Each row is a point. To make a cloud, some directions were put in groups of two or more. Within a group, all points are equally far from the middle, so they leave a hole (a ring in 2 directions, a hollow ball in 3). The other directions are filled evenly. Then the cloud was stretched, turned, moved and blurred a little. How many holes are there, and how many directions does each take, smallest first?

Cloud (20 x 3):
[[-0.42 -0.17  0.03]
 [-0.79  0.18  0.22]
 [-0.64  0.06  0.04]
 [-0.36  0.69  0.43]
 [ 0.14  0.52  0.14]
 [-0.34 -0.02  0.59]
 [ 0.12  0.15 -0.77]
 [ 0.67 -0.34  0.31]
 [-0.59 -0.26 -0.54]
 [ 0.03  0.12 -0.33]
 [ 0.42 -0.44  0.21]
 [ 0.52 -0.76 -0.23]
 [ 0.66 -0.45 -0.27]
 [-0.01 -0.74 -0.07]
 [-0.17 -0.45 -0.37]
 [ 0.17  0.82  0.38]
 [-0.43 -0.42  0.13]
 [-0.71  0.56  0.39]
 [ 0.10 -0.01  0.47]
 [ 0.44 -0.30  0.67]]
Holes: 0

Cloud (32 x 4):
[[ 0.39  0.35  0.32  0.50]
 [-0.18  0.15 -0.60 -0.10]
 [-0.48 -0.37 -0.33  0.50]
 [ 0.54 -0.38 -0.55  0.40]
 [-0.37  0.28 -0.73  0.65]
 [-0.30  0.76 -0.22 -0.51]
 [ 0.78 -0.15  0.52 -0.32]
 [ 0.46  0.30  0.37  0.14]
 [ 0.59 -0.22 -0.10  0.80]
 [-0.14 -0.50 -0.15 -0.84]
 [-0.36  0.24 -0.47 -0.13]
 [ 0.60 -0.07  0.34  0.22]
 [ 0.06 -0.44 -0.04  0.44]
 [ 0.77  0.42  0.31 -0.05]
 [-0.30  0.17  0.27  0.72]
 [-0.23 -0.11 -0.04 -0.66]
 [ 0.66 -0.10 -0.07  0.18]
 [ 0.12 -0.75  0.23  0.58]
 [ 0.63 -0.66 -0.87  0.39]
 [-0.39 -0.70 -0.76  0.07]
 [ 0.25 -0.01 -0.34  0.60]
 [ 0.37  0.46  0.32 -0.09]
 [ 0.26  0.25  0.29  0.05]
 [ 0.78  0.07  0.24 -0.36]
 [ 0.40 -0.76  0.05  0.68]
 [ 0.16 -0.83 -0.83  0.18]
 [ 0.26  0.12 -0.53  0.20]
 [-0.42  0.20 -0.19  0.63]
 [ 0.17 -0.44 -0.06 -0.07]
 [ 0.40 -0.32 -0.38  0.21]
 [ 0.21 -0.05 -0.46 -0.77]
 [ 0.11  0.10 -0.42  0.18]]
Holes: 0

Cloud (48 x 6):
[[-0.15 -0.76  0.21 -0.52  0.21 -0.59]
 [ 0.34  0.15 -0.12 -0.05  0.27 -0.98]
 [ 0.05 -0.04  0.49 -0.03 -0.41 -0.83]
 [ 0.68 -0.24  0.85 -0.03  0.13  0.11]
 [ 0.55 -0.16  0.78  0.01  0.54 -0.39]
 [ 0.41  0.33  0.14 -0.17  0.08  0.68]
 [-0.09 -0.15  0.30 -0.64 -0.62  0.62]
 [-0.50 -0.28 -0.24 -0.70 -0.01 -0.66]
 [-0.41 -0.26 -0.64 -0.70 -0.20 -0.21]
 [ 0.70 -0.77  0.07 -0.11 -0.09 -0.26]
 [-0.34 -0.66  0.41  0.35 -0.53 -0.22]
 [ 0.60 -0.59 -0.07  0.00  0.41 -0.57]
 [ 0.50 -0.08 -0.43  0.00 -0.09  0.51]
 [-0.45  0.18  0.79 -0.45 -0.21 -0.33]
 [-0.51 -0.04 -0.29 -0.97  0.08  0.09]
 [-0.64  0.57  0.25  0.24  0.08  0.08]
 [ 0.12  0.30  0.47 -0.29 -0.79 -0.31]
 [ 0.51  0.30  0.49 -0.35  0.35 -0.72]
 [ 0.02  0.45 -0.68  0.11  0.17 -0.42]
 [ 0.34  0.34 -0.71  0.23 -0.08 -0.19]
 [-0.66  0.00  0.29 -0.88  0.16 -0.06]
 [-0.13 -0.16  0.27 -0.40 -0.22  0.84]
 [ 0.40 -0.33 -0.32 -0.94 -0.26 -0.02]
 [-0.72 -0.55  0.05  0.26 -0.03  0.26]
 [-0.07 -0.33  0.80 -0.27  0.35  0.44]
 [-0.15 -0.16 -0.21  0.62 -0.26 -0.70]
 [-0.18  0.42  0.00  0.64  0.34  0.16]
 [-0.14 -0.08 -0.46 -0.82 -0.04  0.40]
 [-0.13 -0.20  0.56  0.50 -0.45 -0.54]
 [-0.11 -0.02  0.61 -0.38 -0.46 -0.70]
 [-0.65 -0.38  0.06  0.55 -0.46  0.16]
 [-0.22 -0.08 -0.44 -0.82 -0.56  0.26]
 [-0.11 -0.08 -0.05 -1.16 -0.43 -0.18]
 [ 0.14 -0.67 -0.20  0.12  0.60 -0.26]
 [ 0.37  0.51  0.75 -0.11 -0.23 -0.21]
 [-0.08 -0.01 -0.06  0.95 -0.31 -0.20]
 [-0.27  0.87  0.18 -0.20 -0.14  0.16]
 [-0.37 -0.54  0.09  0.01  0.57  0.23]
 [ 0.06 -0.18 -0.08  0.18 -0.71 -0.72]
 [-0.22  0.01 -0.26 -0.99 -0.54 -0.33]
 [-0.24 -0.11  0.72 -0.58 -0.42 -0.47]
 [-0.41 -0.33  0.62 -0.25  0.19  0.55]
 [-0.60  0.55 -0.33  0.28 -0.05  0.05]
 [ 0.02 -0.44 -0.43 -0.91 -0.13 -0.34]
 [ 0.17  0.46 -0.14 -0.05  0.39  0.50]
 [ 0.00 -0.69 -0.25  0.06 -0.54  0.39]
 [-0.50 -0.34 -0.46 -0.57  0.30 -0.01]
 [-0.58 -0.32  0.04 -0.26  0.41  0.41]]
Holes: 2 (2, 4)
